Each row of a before or after table is a point. One or more steps were done to the points. Then noise was added and the rows were shuffled. The steps act on how far a point lies along the listed directions, d1 being the first. What was done? A step turns or swaps two directions, mirrors them in a line or flattens them onto one, adds a multiple of one to another, or multiplies one. Angles are multiples of 10 degrees, from the lower direction toward the higher: turns from -170 to 170, lines from 10 to 170 but not 90. Use the fewest steps. Two steps may share a direction if one is a turn and the other turns, adds or multiplies; they go together, in the order done. Otherwise the lowest direction goes first.

Directions:
(1): [40,  8]
(2): [-8, 40]
Before (12 x 2)
array([[ 39,  47],
       [ 30,  -9],
       [ -3,   6],
       [ 54,   0],
       [ 30,  -3],
       [ 22,  17],
       [ -3,  17],
       [-44,  26],
       [ -3, -24],
       [-50, -38],
       [-14,   7],
       [ 52,  26]])
After (12 x 2)
array([[-46,  22],
       [ 31,  51],
       [ 29,   0],
       [ -4,   9],
       [-17,   5],
       [ 15,  22],
       [  2, -17],
       [ 34,   0],
       [-41, -52],
       [ -4,  15],
       [ 54,   3],
       [ 50,  33]])
Steps: turn d1 and d2 by 10 degrees

Directions:
(1): [ 18, -37,   0, -19,  35,  43]
(2): [ 13,  -7,  45, -44, -29,  -8]
(3): [-44,  37,  21, -16,  19,  28]
(4): [-21, -15, -13, -31,  35, -46]
(5): [-47, -44,   2,  11, -27,   9]
Before (9 x 6)
array([[ 32,   4,  15, -15, -28, -22],
       [  0,  25,   8,  12, -48,  -5],
       [-47, -11,  18, -55,  15, -67],
       [ 59, -29,   4, -30,  16,  43],
       [ 22,  27,  11,  28, -42, -17],
       [  3, -40,  -7,   1, -22,  13],
       [ 22,   1,  -2,  10, -22, -41],
       [ -3, -17,   8,   3, -46,   0],
       [ -4,   6,  16, -24,  34, -21]])
After (9 x 6)
array([[ 18,   8,  49,   5, -81, -15],
       [-71, -19, -13, -36,  37, -73],
       [ 19,  -6, -46,  23,  13,  13],
       [ -9, -32,   6,   4, -45, -14],
       [-32, -20,   9, -22,  28, -19],
       [ 16, -17,  16,  -6, -43, -37],
       [  3,   3, -24,  29, -24,   4],
       [  4,  18,  22,   8, -65,   2],
       [  4, -51, -45,  31,  23,  60]])
Steps: turn d2 and d5 by 110 degrees; add -1 times d1 to d2; multiply d4 by 1.3

Directions:
(1): [-32,  14,  -8, -39, -35, -35,  46,   7,  16]
(2): [-42,  32,   5,   5,  14, -29, -38,  33, -35]
(3): [ 20,   2,  21,  25, -59, -30, -15, -30, -27]
(4): [-16, -53,  49, -13,  25, -33,  -4, -12,   8]
Before (9 x 9)
array([[  2,   7,  26, -17, -67, -73,  38, -17, -30],
       [ -6,  -3, -11, -45,  19,   6,  48,   9,  23],
       [-27,  -2,  42,  14, -43, -31, -12,  13, -23],
       [ -7,  13,  20,   6,  22,  -8, -58,  22, -19],
       [-17,  50, -71, -44, -12,  44,  62,  38,  34],
       [-36,  36,  -6,   2,  -5, -25,  -6,   6,   4],
       [ -6,  10,   3,  23, -61, -39,  -5, -21, -43],
       [  4,  45, -35,  -7,  26,  52,  26,  16,  31],
       [ 14,  -6,  23,  19,   0, -10, -40,  -6, -18]])
After (9 x 9)
array([[-10, -24, -20,   1,  73,  39, -14,  21, -10],
       [ 69,  -7,   3,  47, -76,  16, -10, -56, -27],
       [ -7,  -1,  11,  18,  18, -10, -25, -11,   2],
       [ 41,   6,  13,  15, -37,  -8, -14, -25, -35],
       [ 34, -17,   8,  25,  86,  42, -35,  23, -19],
       [-33,   1,  16, -35,  13, -38, -16,  27,   9],
       [-24,   0,  -1, -28,  23,  -8,   5,  35,  15],
       [ 34,  26,  10,  13, -64,   2,  16, -34,  10],
       [-22, -18,  26,   8,  41,  25, -27,  36,   6]])
Steps: turn d1 and d3 by 160 degrees; flatten d2 and d4 onto the line at 40 degrees

Directions:
(1): [-12,  72,  -4,  22,  30, -29,  -7, -43,  31,   6, -24,  26, -17,  -1]
(2): [-37,  -9,   6,   9, -10,  52, -53, -38, -15, -25,  19,  22, -16, -37]
(3): [ -6,  69,   6, -39,   6,  49,   4,  36,   4, -17,  13, -24,  28,  -5]
(4): [ 50,  15, -38,  20,   9, -13, -28,  18, -39, -36, -26, -29, -25, -34]
(5): [ -1,   5,  -7,  32, -36,  34, -35,   5,  18,  10, -39, -27, -10,  65]
Before (8 x 14)
array([[-17,   3,  -5,  11,  30, -30,   3, -35,  -5,  -8,  13,  32, -18,
        -53],
       [ -7, -31,  12,  -6,  -8,  11,   5,  28,  -6,   3,  18,  -8,  15,
        -16],
       [ 14, -63,   0,  20, -18, -12,  11,  -4, -20,  17,   7,  -8,  -1,
          3],
       [ 15,   4, -12,   0,   5,   5,  -5,   7, -13, -15, -10, -11,  11,
        -16],
       [ -9,   8,   2,  28,   6, -12,   2, -28,  19,  14, -14,   7, -14,
         28],
       [  9, -29, -10,  -3, -25,  29, -15,  14, -29,  -8,   3,  -7,   9,
          5],
       [-16, -26,  -3, -31,  -6,  16,  11,   2, -17,  -1,  30,   3,  23,
        -22],
       [ 12, -17,  -8,  -8,  -9,   9,   4,  32,  -7,  -2,  10, -26,   5,
          5]])
After (8 x 14)
array([[-11, -18,   9,  32,   0, -34,  16, -47,  15,  31,  -2,  24, -10,
         13],
       [  4, -40,   7,  13,   6, -23,   5,   1, -10,   4,  13,   8,  -3,
        -34],
       [ 18, -38, -21,  34, -27,   0, -29,  -7, -23,  -1, -23,   0, -12,
         23],
       [-33,  40,  14,  15,  -7,  28,  -1, -15,  42,  23, -13,  -4,   7,
         61],
       [ 21,  -8, -19,   3,   7,  -2,  -5,   7, -22, -17, -15, -13,   6,
        -23],
       [-33,  35,  17, -53,  62, -33,  48, -23,   0,  -9,  61,  50,  16,
        -96],
       [ 24, -33, -19,  23,  -9, -19,  -9,  16, -16,  -2,  -7, -20, -20,
          3],
       [  3, -40, -13, -16,  17, -33,  21, -16, -32,  -3,  34,  23,   7,
        -57]])
Steps: turn d1 and d3 by 70 degrees; add -1 times d1 to d4; multiply d2 by 0.7; multiply d5 by 2.5
